Every row gives one point. The points of each table are mixes of a few directions, plus a little noise. Count the directions of each table, and those that both share. Where both have some left over, give the other angles between the two spaces (their principal angles), to ten degrees, smallest first.

First (6 x 3)
-.51, .38, .00
.42, -.14, -.24
.13, -.12, .04
.30, -.55, .46
.43, .05, -.52
-.79, .39, .27
Second (4 x 3)
.09, -.60, -.62
.21, -.19, .04
-.33, .74, .49
.02, .05, .09
Directions: first 2, second 2, shared 1; angles 60

First (9 x 6)
-.24, -.44, -.20, .11, -.48, -.13
-.08, -.18, -.08, .07, -.15, -.05
.24, .50, .23, -.15, .47, .13
.05, .60, .26, -.56, -.25, .02
-.15, -.27, -.12, .06, -.30, -.07
-.18, -.59, -.26, .36, -.19, -.09
.27, .44, .20, -.07, .56, .14
-.01, -.41, -.17, .42, .23, -.01
.10, .36, .15, -.23, .09, .05
Second (8 x 6)
.12, .18, .08, -.01, .27, .06
-.40, -.52, -.24, -.04, -.94, -.21
.02, .13, .04, -.08, .01, .01
.16, .24, .11, -.01, .36, .08
.21, .34, .15, -.06, .43, .11
-.06, -.32, -.14, .25, .02, -.03
.15, .60, .26, -.39, .11, .09
-.23, -.63, -.28, .33, -.29, -.12
Directions: first 2, second 2, shared 2

First (8 x 11)
-.36, .16, -.15, -.11, .23, -.13, .00, -.01, -.12, -.02, .00
.12, .16, -.14, -.05, .52, .06, -.26, -.06, -.17, -.05, .14
.26, .00, -.11, -.38, .09, .10, -.35, -.21, -.26, .22, .19
.07, -.35, .06, -.24, -.56, .15, -.32, .16, -.04, -.01, .22
-.03, -.32, .12, .33, -.23, .02, .22, -.01, .76, -.12, -.20
.07, .14, -.01, .23, -.06, -.39, .13, .01, -.41, .12, -.30
.10, -.25, .25, .27, -.37, .25, .09, .32, .33, -.28, .09
-.27, .46, -.01, -.05, .39, -.03, .48, -.19, -.08, .12, -.13
Second (11 x 11)
-.19, -.10, -.03, .32, -.14, .17, -.04, -.49, -.18, -.04, .22
-.30, -.31, .43, .36, -.05, -.06, -.01, -.94, -.35, -.42, .40
.30, .22, -.14, -.44, .14, -.13, .03, .80, .29, .19, -.36
-.13, .01, -.23, .27, -.16, .25, -.03, -.23, -.07, .15, .12
.03, .22, -.59, .11, -.18, .36, -.04, .32, .13, .47, -.11
.06, .00, .14, -.14, .08, -.14, .02, .10, .04, -.09, -.05
.01, .08, -.23, .05, -.07, .14, -.01, .13, .05, .19, -.05
-.08, -.13, .23, .07, .02, -.08, .00, -.30, -.12, -.20, .13
.21, .05, .23, -.40, .22, -.32, .06, .45, .16, -.12, -.22
.05, -.12, .44, -.20, .18, -.33, .05, -.05, -.03, -.32, .00
.04, .10, -.24, .01, -.06, .14, -.02, .18, .08, .20, -.07
Directions: first 6, second 2, shared 0; angles 80, 90

First (8 x 14)
-.12, -.05, -.10, -.05, -.06, -.19, -.08, .22, -.13, -.21, .07, .03, -.09, .19
.33, .13, .27, .12, .17, .49, .20, -.58, .32, .55, -.19, -.08, .24, -.51
.54, .39, .31, .39, -.22, .63, -.05, -.59, -.04, .54, -.38, -.11, -.08, -.17
-.23, -.18, -.13, -.17, .11, -.27, .04, .24, .03, -.23, .16, .05, .05, .05
.00, -.04, .04, -.05, .12, .05, .09, -.10, .14, .10, .02, .00, .12, -.17
-.25, -.17, -.16, -.17, .06, -.32, -.01, .31, -.03, -.29, .17, .06, .00, .14
-.13, -.06, -.10, -.05, -.05, -.19, -.07, .22, -.11, -.21, .07, .03, -.09, .18
-.14, -.04, -.12, -.03, -.12, -.22, -.12, .28, -.19, -.26, .07, .03, -.15, .27
Second (8 x 14)
-.18, -.15, -.22, -.11, .14, -.21, -.07, -.13, .14, -.13, .18, .10, .21, -.03
-.20, -.10, -.21, -.09, -.01, -.25, -.10, .18, -.07, -.30, .14, .09, -.02, .19
-.21, -.40, -.08, .04, -.15, -.94, -.26, -.06, -.02, .07, .27, -.11, .19, .09
-.17, .00, -.20, -.11, -.01, -.05, -.06, .28, -.12, -.36, .08, .11, -.12, .24
.26, .30, .26, .09, -.07, .57, .18, .12, -.11, .13, -.28, -.07, -.25, -.03
.18, .01, .25, .16, -.11, -.03, .03, -.12, -.01, .33, -.12, -.16, -.02, -.12
.09, .07, -.04, -.08, .36, .49, .17, -.53, .41, .18, -.03, .12, .34, -.44
.22, .26, .25, .10, -.17, .41, .12, .25, -.21, .08, -.26, -.10, -.34, .09
Directions: first 2, second 3, shared 1; angles 40

First (11 x 24)
.41, -.31, -.15, -.17, .07, -.21, -.12, -.17, -.04, -.20, -.46, .10, -.23, -.26, .16, .11, .11, .18, -.08, .02, -.35, .22, -.21, -.10
.08, -.18, -.25, -.07, -.21, -.16, -.18, -.03, .08, -.06, -.13, -.01, .10, -.07, -.09, .19, .05, .09, -.10, .07, -.21, -.10, .03, .15
.26, .18, -.31, .00, -.17, -.46, -.20, .11, .02, -.11, -.36, .06, .16, -.22, -.14, .11, -.05, .19, .03, .11, -.29, -.17, -.17, .22
-.37, -.58, .32, -.21, .18, .77, .36, -.28, -.07, -.10, .27, .05, -.44, .30, .30, .04, .19, -.22, -.37, -.06, .20, .36, .03, -.34
.00, -.07, -.45, .12, -.20, -.54, -.29, -.29, .14, -.16, .04, .05, .23, -.18, -.36, .09, -.13, .04, .16, .05, -.18, -.32, .21, .38
-.17, -.45, -.13, .04, -.20, .07, -.22, -.24, .23, .15, .41, -.18, .18, .08, -.15, .13, .05, -.08, .07, -.08, .07, -.13, .51, .12
.12, .08, -.12, -.04, .17, -.27, .09, -.21, -.15, -.35, -.31, .26, -.23, -.18, .01, -.05, -.07, .04, -.04, .06, -.19, .07, -.31, .02
.25, .34, .08, .04, -.09, -.07, -.11, .47, .03, .29, -.16, -.17, .23, -.04, .04, -.02, .02, .14, .12, .00, -.01, -.05, -.06, -.03
-.02, -.01, .21, .25, .04, .04, -.21, -.01, .21, .51, .57, -.34, .29, .07, -.09, -.20, -.06, -.11, .50, -.24, .36, -.10, .64, -.05
-.65, .74, .40, .03, .18, .56, .70, .36, -.34, -.18, .15, .25, -.18, .41, .07, -.21, -.13, -.26, -.36, .14, .40, .00, -.54, -.07
.10, .27, .39, .01, .23, .27, .18, .31, -.11, .22, -.02, -.08, -.10, .08, .24, -.19, .03, -.01, .08, -.08, .20, .21, -.13, -.29
Second (9 x 24)
.04, .10, -.05, -.08, -.07, -.14, -.05, -.12, -.14, -.14, .04, .15, -.16, .19, .21, -.11, .04, -.02, -.25, .13, -.37, -.10, -.35, .15
-.20, .03, -.58, .01, .27, .09, .42, -.11, .09, -.25, -.49, .08, .16, -.36, -.58, .46, .07, -.07, .14, .04, .52, .00, .07, -.13
.21, -.10, .48, -.15, -.14, .22, -.06, .48, -.05, .08, -.27, -.06, -.14, -.05, .34, -.04, -.01, .23, -.21, -.03, -.15, .31, -.15, -.19
-.01, -.04, .04, .03, .02, .06, .00, .06, .05, .06, .00, -.07, .06, -.07, -.06, .03, -.02, .01, .09, -.05, .13, .04, .13, -.06
.09, -.04, .20, -.07, -.06, .09, -.03, .20, -.03, .03, -.10, -.02, -.06, -.01, .15, -.02, .00, .10, -.09, -.01, -.08, .13, -.07, -.07
.02, -.01, .08, .01, -.04, -.01, -.07, .00, .00, .05, .10, -.02, -.01, .05, .07, -.07, -.02, .00, .00, -.02, -.06, -.01, .02, .02
-.37, .23, -.93, .22, .21, -.48, .11, -.94, .00, -.24, .47, .19, .17, .17, -.53, .03, .05, -.44, .24, .13, .10, -.62, .07, .42
.21, -.21, .93, .14, -.27, .10, -.56, .32, .14, .63, .72, -.38, .07, .21, .47, -.52, -.19, .12, .25, -.30, -.11, .13, .56, -.04
.00, .03, -.18, -.12, .07, .08, .23, .11, -.07, -.23, -.46, .13, -.07, -.15, -.08, .23, .07, .06, -.18, .10, .03, .10, -.28, -.09
Directions: first 5, second 3, shared 1; angles 30, 90

First (9 x 32)
-.07, -.04, -.06, -.06, .04, -.05, -.18, .13, .05, -.03, .05, .06, .01, -.04, .00, .00, -.09, -.03, .01, -.02, .08, -.09, .16, .14, .00, -.09, -.07, -.10, -.05, .01, -.06, .00
.38, .23, .32, .31, -.22, .25, .94, -.69, -.26, .15, -.28, -.29, -.03, .22, -.02, .00, .50, .16, -.05, .09, -.44, .47, -.84, -.74, -.02, .47, .39, .55, .25, -.08, .33, .02
.11, .07, .09, .09, -.06, .07, .28, -.20, -.08, .04, -.08, -.09, -.01, .06, -.01, .00, .15, .05, -.02, .03, -.13, .14, -.25, -.22, -.01, .14, .11, .16, .07, -.02, .09, .01
-.04, -.02, -.03, -.03, .02, -.02, -.09, .07, .03, -.01, .03, .03, .00, -.02, .00, .00, -.05, -.02, .01, -.01, .04, -.04, .08, .07, .00, -.05, -.04, -.05, -.02, .01, -.03, .00
-.07, -.04, -.06, -.06, .04, -.05, -.18, .13, .05, -.03, .05, .06, .01, -.04, .00, .00, -.09, -.03, .01, -.02, .08, -.09, .16, .14, .00, -.09, -.07, -.10, -.05, .01, -.06, .00
-.04, -.03, -.04, -.04, .03, -.03, -.11, .08, .03, -.02, .03, .03, .00, -.03, .00, .00, -.06, -.02, .01, -.01, .05, -.06, .10, .09, .00, -.05, -.05, -.06, -.03, .01, -.04, .00
-.11, -.07, -.09, -.09, .06, -.07, -.27, .20, .08, -.04, .08, .09, .01, -.06, .01, .00, -.15, -.05, .01, -.02, .13, -.14, .24, .21, .01, -.13, -.11, -.16, -.07, .02, -.10, -.01
-.05, -.03, -.04, -.04, .03, -.03, -.12, .09, .03, -.02, .04, .04, .00, -.03, .00, .00, -.06, -.02, .01, -.01, .06, -.06, .11, .09, .00, -.06, -.05, -.07, -.03, .01, -.04, .00
-.11, -.07, -.09, -.09, .06, -.07, -.27, .20, .08, -.04, .08, .08, .01, -.06, .01, .00, -.15, -.05, .01, -.03, .13, -.14, .24, .21, .01, -.13, -.11, -.16, -.07, .02, -.09, -.01
Second (8 x 32)
-.28, -.17, -.24, -.24, .16, -.19, -.71, .52, .20, -.11, .21, .22, .02, -.16, .02, .00, -.38, -.12, .04, -.07, .34, -.35, .64, .55, .02, -.35, -.29, -.41, -.19, .06, -.25, -.02
-.07, -.04, -.06, -.06, .04, -.05, -.18, .13, .05, -.03, .05, .06, .01, -.04, .00, .00, -.09, -.03, .01, -.02, .08, -.09, .16, .14, .00, -.09, -.07, -.10, -.05, .01, -.06, .00
.05, .03, .04, .04, -.03, .03, .11, -.08, -.03, .02, -.03, -.04, .00, .03, .00, .00, .06, .02, -.01, .01, -.05, .06, -.10, -.09, .00, .06, .05, .07, .03, -.01, .04, .00
.10, .06, .08, .08, -.06, .06, .24, -.18, -.07, .04, -.07, -.08, -.01, .06, -.01, .00, .13, .04, -.01, .02, -.11, .12, -.22, -.19, -.01, .12, .10, .14, .06, -.02, .08, .01
.13, .08, .11, .11, -.07, .09, .32, -.24, -.09, .05, -.10, -.10, -.01, .07, -.01, .00, .17, .06, -.02, .03, -.15, .16, -.29, -.25, -.01, .16, .13, .19, .09, -.03, .11, .01
.21, .13, .18, .18, -.12, .14, .52, -.38, -.15, .08, -.16, -.16, -.02, .12, -.01, .00, .28, .09, -.03, .05, -.25, .26, -.47, -.41, -.01, .26, .22, .30, .14, -.04, .18, .01
-.01, -.01, -.01, -.01, .01, -.01, -.03, .02, .01, .00, .01, .01, .00, -.01, .00, .00, -.01, .00, .00, .00, .01, -.01, .02, .02, .00, -.01, -.01, -.02, -.01, .00, -.01, .00
-.12, -.07, -.10, -.10, .07, -.08, -.29, .21, .08, -.05, .09, .09, .01, -.07, .01, .00, -.16, -.05, .02, -.03, .14, -.15, .26, .23, .01, -.14, -.12, -.17, -.08, .02, -.10, -.01
Directions: first 1, second 1, shared 1

First (10 x 32)
-.01, .03, -.09, .28, .03, -.34, .23, .00, -.12, -.05, -.09, .17, -.15, -.09, -.04, -.06, .03, .02, .34, -.03, .16, -.09, -.15, .11, .39, .02, -.33, .09, -.18, .21, -.02, -.12
.07, -.05, .15, -.12, .01, .45, -.39, -.09, .09, -.26, -.20, -.04, .19, .30, .03, -.12, .25, -.04, -.38, .27, -.33, .03, .13, -.02, .06, -.18, .38, .19, .17, -.27, -.11, .25
.03, -.09, .12, .12, .13, .09, -.12, -.08, -.04, -.31, -.32, .10, -.01, .17, .04, -.20, .15, .06, .04, .13, -.19, -.09, .11, .05, .51, -.07, -.02, .21, .01, -.04, -.04, .10
-.04, .17, -.21, -.04, -.23, -.25, .26, .11, .03, .42, .42, -.06, -.03, -.27, -.09, .25, -.19, -.12, .05, -.17, .37, .10, -.25, -.02, -.58, .09, -.08, -.24, -.10, .14, .00, -.20
-.01, .06, -.15, .42, .00, -.45, .28, -.02, -.17, -.08, -.13, .24, -.21, -.12, -.07, -.07, .09, -.02, .44, .01, .22, -.12, -.28, .17, .56, .01, -.44, .15, -.25, .28, -.07, -.16
-.09, -.31, .32, -.16, .48, .04, .03, .01, -.10, -.23, -.31, -.10, -.15, .03, .20, -.21, -.29, .42, .24, -.30, -.32, -.17, .59, -.14, .44, .23, -.21, -.12, .15, -.02, .35, .04
-.04, -.04, .02, -.03, .08, -.11, .12, .05, -.02, .06, .04, -.02, -.07, -.10, .03, .02, -.16, .09, .14, -.15, .04, -.03, .09, -.04, -.03, .12, -.11, -.11, -.01, .06, .10, -.08
-.10, -.16, .17, -.43, .23, .08, .07, .12, .05, .21, .18, -.27, -.03, -.13, .14, .09, -.49, .28, .00, -.42, -.10, .01, .46, -.25, -.47, .27, .00, -.41, .19, -.05, .35, -.05
.07, .20, -.20, .02, -.37, .13, -.14, -.02, .12, .16, .24, .02, .17, .05, -.13, .17, .25, -.34, -.34, .26, .15, .16, -.39, .06, -.44, -.20, .30, .09, -.04, -.08, -.26, .04
.11, .19, -.14, -.06, -.38, .35, -.32, -.06, .17, .09, .18, -.01, .28, .18, -.12, .15, .35, -.36, -.53, .39, .01, .19, -.34, .05, -.47, -.27, .50, .16, .05, -.22, -.31, .16
Second (11 x 32)
-.02, -.28, .40, -.46, .34, .56, -.38, -.03, .09, -.24, -.24, -.25, .13, .25, .20, -.16, -.15, .30, -.32, -.08, -.55, -.03, .67, -.22, -.03, .07, .33, -.10, .36, -.34, .24, .26
-.01, .07, -.04, -.32, -.16, .23, -.11, .07, .15, .29, .34, -.20, .16, -.04, -.01, .21, -.12, -.09, -.35, -.05, .03, .16, .00, -.13, -.76, .00, .33, -.21, .13, -.15, .02, .03
.00, -.08, .06, .21, .15, -.13, .05, -.05, -.11, -.25, -.29, .13, -.12, .05, .03, -.18, .08, .10, .24, .03, -.07, -.13, .06, .08, .59, .00, -.23, .16, -.07, .08, .01, .00
-.01, -.05, .11, -.37, .01, .34, -.20, .04, .13, .10, .14, -.22, .15, .06, .07, .08, -.13, .05, -.34, -.06, -.17, .10, .23, -.17, -.50, .03, .33, -.17, .22, -.21, .09, .12
.00, -.01, .00, .10, .04, -.07, .04, -.02, -.04, -.08, -.09, .06, -.05, .00, .00, -.06, .04, .02, .11, .02, .00, -.04, -.02, .05, .22, .00, -.10, .06, -.05, .05, -.01, -.02
.01, .01, -.10, .55, .08, -.47, .26, -.07, -.21, -.27, -.34, .33, -.25, -.03, -.06, -.21, .19, .00, .53, .08, .14, -.18, -.23, .24, .94, -.03, -.52, .29, -.28, .29, -.10, -.13
-.01, -.17, .25, -.34, .20, .40, -.26, -.01, .09, -.12, -.11, -.18, .12, .15, .13, -.08, -.11, .18, -.25, -.06, -.35, .01, .43, -.17, -.12, .04, .26, -.09, .26, -.24, .16, .17
.01, .21, -.29, .38, -.24, -.45, .30, .00, -.10, .15, .14, .21, -.12, -.18, -.16, .09, .12, -.21, .29, .07, .40, .00, -.50, .18, .12, -.05, -.30, .10, -.29, .27, -.19, -.20
.00, -.06, .06, .14, .12, -.08, .03, -.04, -.08, -.18, -.22, .09, -.09, .05, .03, -.13, .06, .08, .17, .02, -.07, -.09, .05, .05, .43, .01, -.15, .11, -.04, .05, .01, .01
.01, .14, -.18, .17, -.17, -.22, .16, .02, -.03, .15, .15, .08, -.04, -.12, -.10, .10, .05, -.15, .10, .03, .25, .03, -.30, .09, -.08, -.03, -.11, .02, -.15, .14, -.11, -.11
.01, .24, -.27, -.07, -.38, -.09, .11, .08, .10, .46, .50, -.07, .10, -.19, -.14, .32, -.04, -.27, -.18, .00, .36, .19, -.40, -.01, -.79, -.03, .15, -.17, -.08, .05, -.12, -.12
Directions: first 3, second 2, shared 2
